Every row gives one point. Each copy is the shape, with its points in the same order, turned, moved and blurred by noise. Some copies are also mirrored. Which?
In the rows, 128 means zero.

Shape, 7 rows:
[[ 98  96]
 [122 122]
 [135 133]
 [113 117]
 [185 155]
 [151 160]
 [117 133]]
Copy 1:
[[158 141]
 [130 124]
 [117 114]
 [134 131]
 [ 88  65]
 [ 87 100]
 [117 130]]
Copy 1 is: mirrored
Copy 2:
[[100  91]
 [115 129]
 [119 146]
 [115 116]
 [116 193]
 [130 172]
 [131 128]]
Copy 2 is: mirrored
Copy 3, 7 rows:
[[117 102]
 [113 135]
 [115 152]
 [113 126]
 [130 206]
 [103 182]
 [102 138]]
Copy 3 is: only turned

Shape, 6 rows:
[[ 86 111 111]
 [136 161 134]
 [114 145 102]
 [116 119 114]
 [ 87 113 187]
 [152 134 101]]
Copy 1, 6 rows:
[[ 83 137 131]
 [154 131 144]
 [125 152 122]
 [114 128 124]
 [ 95  94 193]
 [145 127  99]]
Copy 1 is: only turned
Copy 2, 6 rows:
[[ 97 153  87]
 [151 131 126]
 [135 150  99]
 [119 135  86]
 [ 64 112 144]
 [158 120  83]]
Copy 2 is: only turned

Shape:
[[ 70  98 134  95]
 [137 113 123 123]
 [145 156 156  96]
 [171 119  90 113]
 [130 177 103 146]
 [121 137 137 108]
 [ 69 150 106 126]
 [100 114 111 123]
 [113 126 166 119]
 [154 111 135 108]]
Copy 1 (10 x 4):
[[104  82 125  78]
 [147 101 139 137]
 [141 127 193 124]
 [191 119 135 147]
 [129 167 133 151]
 [127 120 156 118]
 [ 97 145 107 100]
 [128 110 115 116]
 [107 105 169 129]
 [157  92 156 139]]
Copy 1 is: only turned
Copy 2:
[[ 92  59 156 117]
 [144 105 137 133]
 [132 139 128  87]
 [176 106 100 133]
 [111 143  91 149]
 [117 114 132 110]
 [ 68  90 111 142]
 [111  84 131 143]
 [110 117 165 118]
 [159 109 142 117]]
Copy 2 is: only turned
Copy 3, 10 rows:
[[ 61 116 193 130]
 [113 115 132 127]
 [114 163 135  92]
 [144  92 120 109]
 [166 154 148 145]
 [109 137 154 114]
 [119 139 202 157]
 [102 110 169 144]
 [ 79 161 143 125]
 [101 116 120 107]]
Copy 3 is: mirrored

Shape (9 x 6):
[[133 157 114 144 160 116]
 [ 96  93 129 119 138 141]
 [119  88 141 107 142 108]
 [157 159 157 141 113 135]
 [121 160 161 111 118  99]
 [122 137 104 111  90 106]
 [118 154 130 141 126 141]
 [139 146 103  59 124 102]
 [219 158 131 110 158 140]]
Copy 1, 9 rows:
[[147 140 144 159 159 130]
 [ 89 144 139 109 133 176]
 [104 127 118  92 159 161]
 [164  99 143 120 110 112]
 [132 125 144 100 149  97]
 [104 142  95 130 121 109]
 [136 141 151 140 120 128]
 [131 171  80  99 148 112]
 [223 123 100 127 148 139]]
Copy 1 is: only turned
Copy 2, 9 rows:
[[116 164 106 137 141 131]
 [100  86 123 137 147 107]
 [117 104 127 134 128  70]
 [124 144 152 131 101 147]
 [ 86 149 152 108 111 111]
 [109 114 102  78 104 125]
 [106 131 128 129 127 153]
 [133 133 128  58 148 103]
 [201 167 162 125 130 131]]
Copy 2 is: only turned
Copy 3:
[[120 165 120 142 141 134]
 [105 105 147 104 129 163]
 [ 96  90 142 110 140 124]
 [153 167 135  90 127 103]
 [104 157 161 101 135  90]
 [ 76 154 117  89 101 115]
 [124 167 139 108 125 143]
 [ 61 148 109  84 163 106]
 [160 166  72 100 187  94]]
Copy 3 is: only turned

Shape, 11 rows:
[[121 118 156 159 156  65 110 107]
 [143 131 108 116 115 102 141 110]
 [ 77 128 159 118  87  95  89 141]
 [144 141 176 129  98 131 148 189]
 [ 95 128 108 106 140 147 128 160]
 [158 109  90 120 129 147 103 129]
 [110 182  86  99 139 134 124 125]
 [157  96 132  90 137 125 136 124]
 [155 118 177 127 131 102  78 147]
 [128 105 134 106 136 163 149  99]
 [126 113  85 106 133 160  85 106]]
Copy 1 (11 x 8):
[[132 168 135 175 179  72 111  99]
 [168 147 141 136 123 119 110 105]
 [117 107 136 147 120  40 108 135]
 [171 112  95 137 138  84 173 165]
 [103 130 129 139 107 133 135 156]
 [154 129 115 155 123 155  85 139]
 [116 156 130  84 116 137 108 133]
 [171 128 164 161 144 136 120 148]
 [157 124 119 166 179  74  99 162]
 [139  96 157 148 146 157 132 117]
 [120 114 133 143 119 157  66 133]]
Copy 1 is: mirrored
Copy 2, 11 rows:
[[117 107 135 186 116  79 139 142]
 [136 136 107 116 120 105 117 108]
 [ 86 177 123 148  95 106 111 182]
 [180 176 158 115 102 131 133 185]
 [118 154 107 110 166 136 134 170]
 [132  96 107  92 140 127 100 149]
 [128 159  87 131 170 146  97 119]
 [131 122 151  84 144  95 118 133]
 [138 117 159 142 112  92  89 183]
 [106 120 156  96 142 143 138 118]
 [ 93 104 102  94 150 138  87 141]]
Copy 2 is: only turned
Copy 3:
[[158 152  85 127 141  63 134 120]
 [114 113 139 140 146 102 138 126]
 [113 140 102 108  81  92  83 153]
 [144 165 149 137 110 138 131 198]
 [ 88 127  98 109 124 147 147 155]
 [127  92 116 128 166 154 124 128]
 [ 65 146 128 119 138 141 139 102]
 [135  93 142  98 153 111 147 155]
 [172 152 117 100 148 102  92 159]
 [135  92 133  97 113 134 176 129]
 [114  84 104  99 145 159 119 104]]
Copy 3 is: mirrored
Copy 4, 11 rows:
[[100 156 123 131 129  72 119 146]
 [139 133 129 131 100 121 166 112]
 [ 67 122 151  86  86 122 111 107]
 [ 90  99 206 127 104 152 159 159]
 [113  99 115  89 128 166 149 130]
 [166 104 111 138  96 153 132 133]
 [117 151  98 116 126 181 170 105]
 [172 119 148 104 116 125 143 132]
 [117 144 169 126  93 127  96 162]
 [164  96 149 115 146 136 140  99]
 [158 107  92 117 106 164 112  99]]
Copy 4 is: only turned

Shape (17 x 11):
[[104 101  77  96 110  88 121 117 127 143 125]
 [125 136 140 127 146 121 113 129 149 145 175]
 [142 150 144 142 111 159  75 144 146 104 140]
 [109 160 135 134 129 153 142 189 150 141 141]
 [147 106 131  62 107 101  75 110  73 140 138]
 [176 155 132 114 100  95  84  89 111 136 107]
 [123 154 160 145 147 161  67 149 148 155 143]
 [139 141 151 131 147 115 109 179 163 113 136]
 [ 96 127  77 114 158  84 106 128  98 110 107]
 [130 151 139 144 154 144 111 171 178 149 148]
 [ 89 174 116 110 147 114 139 140 135 136 134]
 [131  87 155  89 106  68  89  69  69 128 121]
 [182 155 153 109 125 145  83 111 124 115 185]
 [116 111 104  90 146 122 119  99 135 118  90]
 [104 149 126 157 121 140 119 140 152 109 137]
 [136 147 158 133 145 163 122 153 142 125 138]
 [120 107  82 133 148 104 145 127  93 145 116]]
Copy 1:
[[102  89  99 173 162 149 132 103 143 124 160]
 [142 123 143 135 101 166 131 122 120 152 147]
 [ 94 130 130 137  66 129 119 153 116 143 103]
 [124 128 131 107 110 149 181 176 132 137 127]
 [ 79  97 120 163 157 126 106  80  67 164 130]
 [ 98 136 104 188 132 108  86 125 109 191 126]
 [118 123 177 156  73 149 143 159 107 158 111]
 [121 112 142 103 111 156 113 173 135 149 118]
 [ 88 130 122 174 182 173 108 131 132 102 134]
 [143 112 149 128  89 166 149 176 138 150 119]
 [110 152 137 138 149 171 160 139 151 146 140]
 [ 93 116 141 175 171  94  70  66  86 150 163]
 [120 145 115 132  72 146 102 102  84 184 105]
 [109 111 128 173 163 133 120 102 159 125 101]
 [113 146 131 138  93 138 138 153 151 117 136]
 [135 138 148 119  99 133 145 152 118 141 100]
 [139 123 104 174 178 147 134 135 114 100 141]]
Copy 1 is: only turned
Copy 2 (17 x 11):
[[106  84  99 118 161 103 143 101 145 121 147]
 [132 140 145 165 140 134 138 158 156 120 139]
 [130 140 101 156 114 187 100 156 138 120 115]
 [ 99 167 132 126 110 133 117 161 158 155  96]
 [138  53 117 134 142 154 157 133  91 137 166]
 [168 104  77 180 123 135 140 103  98 125 144]
 [134 136 148 176 134 177 112 154 139 137  81]
 [102 162 101 159 116 138 145 180 129 118  96]
 [ 89 102  90 136 179  92 107 126 106 108 139]
 [116 168 131 160 131 138 134 173 162 138  85]
 [ 91 160 132 146 157 107 120 126 129 151 138]
 [144  55 129 144 131 132 156 102  71  82 169]
 [175 134 115 176 123 168 127 183 125 132 165]
 [122 133  89 115 178 125 141 106 115 103 131]
 [108 158 116 150 123 141  90 139 155 108 119]
 [139 167 136 140 116 153 119 164 126 129 101]
 [130 106 111 116 149  62 109 122 123 122 121]]
Copy 2 is: mirrored

Shape (18 x 12):
[[135 145 191 178 186 132 153 113 104  84 145 141]
 [118 140 109  97 155 153 158  89 153  98 158 153]
 [129 136 147 162  77 130  98 154  88 139 135 143]
 [139 127 151 128 113 108 101 107 101 148 140 150]
 [118 159  98  89 142 145 125  95 162  37 136 130]
 [121 142 115 105 138 135 165 127 124  89 128 106]
 [159 126 126 103 132 121 129 105 155  74 162 109]
 [157 108 118 107 136 161 159 114 155  84  87 135]
 [111 116 131 116  81 114  98 157  93 154 101 151]
 [134 136 140 137 118  86  73 152  88 138 139 165]
 [125 180 178 126 172 153 159 130 159 130 154 120]
 [125 124 156  94 104 152  98 156  91 129 136 167]
 [134 143 123 120 132 125  96 130  88 147 101 131]
 [149 153 121 107 101 144  86 104  76 119 158 132]
 [135 102  77 112 147 157 145 146 135 101 136 128]
 [127 143 142 139 124 150  61 131 120 141 142 138]
 [ 99 155 174 173 163 150 168  91 149 119 150 131]
 [ 99 105 159 120 119 122  71 127  84 142 138 114]]
Copy 1 (18 x 12):
[[126  95 156 189 176 153 148 119 169  73 128 122]
 [166 100 129 137 143 123 126 185 134 103 175 137]
 [122 150 149 128  94 147 105  95 129 106  74 141]
 [147 138 158 136 119 137 110  87 137 135 125 123]
 [175  94 109 164 124 106 114 220 159 126 132 104]
 [124 120  97 137 136 109 149 169 143 112 129 115]
 [140  93 149 160 127  91 137 175 129 153 128 109]
 [161  67  84 145 123 100 160 154 139 125 121 152]
 [137 150 117  97  91 122  99  85 149 128  87 136]
 [139 153 154 133 138 128  73  85 149 134  88 122]
 [111 129 152 161 156 143 157 168 180 113 154 176]
 [165 138 153  91 116 129 120 118 163 112  85 142]
 [147 151 111 125 131 150 118 105 148 148 102 130]
 [180 165 158 132 116 145 126 137 119 135  97 105]
 [135  89  98 105 153 113 122 174 106 121 110 137]
 [147 129 161 132 119 176  97 128 149 146  92 148]
 [109  97 147 177 135 174 142 145 157  81 172 151]
 [125 134 155  98 111 166 117  97 161 144 101  89]]
Copy 1 is: only turned
Copy 2 (18 x 12):
[[156 144 105 161 142  95 166 128 123  42 117  87]
 [109 113 117 114 100 103 190 112 181 112 147 126]
 [131 119 133 176 138 169 126 139  82 130 120 153]
 [119 126 126 152 134 123 141 130  97 152 123 106]
 [ 85  90 113  82 102 135 206  86 144  79 157 124]
 [139 122 103  98  92 145 173 109 147  99 117 133]
 [136  79 116 104  86 119 164  82 126 106 143 104]
 [131  68 100  76 116 118 151 149 157  93 121 131]
 [115 133 141 123 136 159 124 158  83 161 108 163]
 [115 147 123 151 147 127 128 124  57 147 141 141]
 [174 156 133 133 107 136 175 137 163  82 169  84]
 [140 122 154 130 168 141 168 139 103 151 129 156]
 [118 139 100 118 155 157 128 133 106 144 121 122]
 [115 101 105 154 152 160 172  94 108 163 136 124]
 [131 101 107  97 118 127 133  97 167 108 130 173]
 [114 124 146 146 164 159 125 115 111 131 159 113]
 [133 145 133 165 101 119 164 144 165  58 125  83]
 [123 141 165 136 154 151 128 104  92 144  96 115]]
Copy 2 is: mirrored
Copy 3, 18 rows:
[[117  96 208 184 131 171 123 158 117 107 152 101]
 [127 159 154 130 128 157  96  81 107 119 130 130]
 [118  87 118 123  75 103 159 166 123 134 155 124]
 [114 126 125 149 109 105 127 156 121 157 162 120]
 [170 158 154 132 116 170 107  94  65 114 100 173]
 [137 152 172 118 113 158 137 126 127 128  96 137]
 [186 152 164 138 121 141 105 127 120 138 135 161]
 [178 147 136 127 151 144 135 120 107 106  94  98]
 [105 108  97 108 108  85 163 170 123 146 119 129]
 [ 99 100 121 141 119  96 157 171 116 150 171 162]
 [113 143 163 132 118 193  82 163 144  93 149 122]
 [112  91 116  86 124 116 129 158  98 159 142 122]
 [106 134 106 138 118 137 165 163 115 164 132 128]
 [135 126 131 124  83 133 138 137  90 189 164 131]
 [159 125 137 111 140 161 154  89 145 130 106 141]
 [125  95  88 146 102 149 122 160 115 151 158 145]
 [107 122 174 170  92 172  88 136 139  88 138  97]
 [111  88 120 140 100 113 118 168 135 189 117 140]]
Copy 3 is: mirrored

Shape, 16 rows:
[[ 92 169 154 136 120 134 151  93 106 148 115 108]
 [152 161 131 131  90 115 174 156 129 137 131  84]
 [ 92  86 125 124 120 141 139 118 127 139 105 117]
 [192 122 144 105 126 127 126 122  89 149 113 145]
 [163 131 155 139  91 119 170 174 129 104 157 131]
 [155 152 111 110 137 124 169 181 133 139 131 105]
 [ 99 105 171 155 130 156 138 108 128 157 131 112]
 [ 94 142 153 185 102 164 145 108 140 112  83 136]
 [112 182 120  92 114 130 146 145 140 130 149 132]
 [126 132 162 154 123 109 115  98 149 148 100 118]
 [198 139 131  87 166 121 132 105 126 176 146 143]
 [187 119 120  91 132 102  96 127 102 198 149 143]
 [102 131 127 183 121 121 152  83 117  99 121 120]
 [107 164 146 115 136 127 141 172 116  67 125 104]
 [115 110 129 168 131 177  84  77 115 126 113 106]
 [ 97 124 133 170 147 142 119 132 103 146 119 138]]
Copy 1 (16 x 12):
[[ 96 166 122  82 118 126 168 103 128 163  92 103]
 [139 144  99 110  97 125 192 154 127 121 127  64]
 [123 100 136 106 118 139 117 103 159 163 104  89]
 [182 127 131 104 121  96 142 132  94 175 135 131]
 [136 138 124 171  92 116 158 163  96 125 135  78]
 [141 126 122 107 114 135 185 182 142 131 153 103]
 [118 128 146 134 136 136 151  83 145 161  86  99]
 [109 170 141 121 103 139 115 131 145 158  45  80]
 [107 167 135  93  92 140 156 140 132 119 159 112]
 [135 137 159 105 105  84 155 101 146 139  73 103]
 [181 136 153 101 130  80 177 124 130 174 178 144]
 [194 115 118 110 111  89 159  98 123 150 171 163]
 [ 87 157 111 121 135  87 114 133 148 155  76  79]
 [ 91 128 140  95 126 144 139 178  98  98 117  93]
 [148 153 135 106 172 118  94  88 150 141  69 106]
 [115 132 127 124 135 131 128 127 150 146  83 147]]
Copy 1 is: mirrored
Copy 2 (16 x 12):
[[142 167 160 162 127 140 116  94 134 132 101 140]
 [195 122 126 157 134 102 116 139 135 127 117  96]
 [ 88 115 137 150 146 115 133  99 128 119 136 117]
 [162  90 115 111 115 146 136 114  93 166 127 150]
 [190 130  98 145 129 127 139 156  97  92 150 107]
 [169 114 123 151 148 122 139 176 115 154 121  86]
 [123 139 158 154 162 143 145  83 134 113 158 137]
 [117 126 138 183 116 170 114 110 160  79 122 142]
 [145 171 111 130 128 120 158 150 136 137  89 104]
 [132 116 173 117 127 145 118 114 158 112 138 146]
 [171 111 145  96 113 144 180 131 112 200 142 140]
 [157 101 115  75 139 110 150 122 114 203 147 159]
 [119 154 150 169  86 147 101 107 139 101 154 117]
 [133 154 120 132 138 167 106 153  96  99  98  71]
 [101 125 130 133 125 181 106  57 168 134 153 121]
 [101 143 130 154 154 159 108 123 131 135 156 150]]
Copy 2 is: mirrored
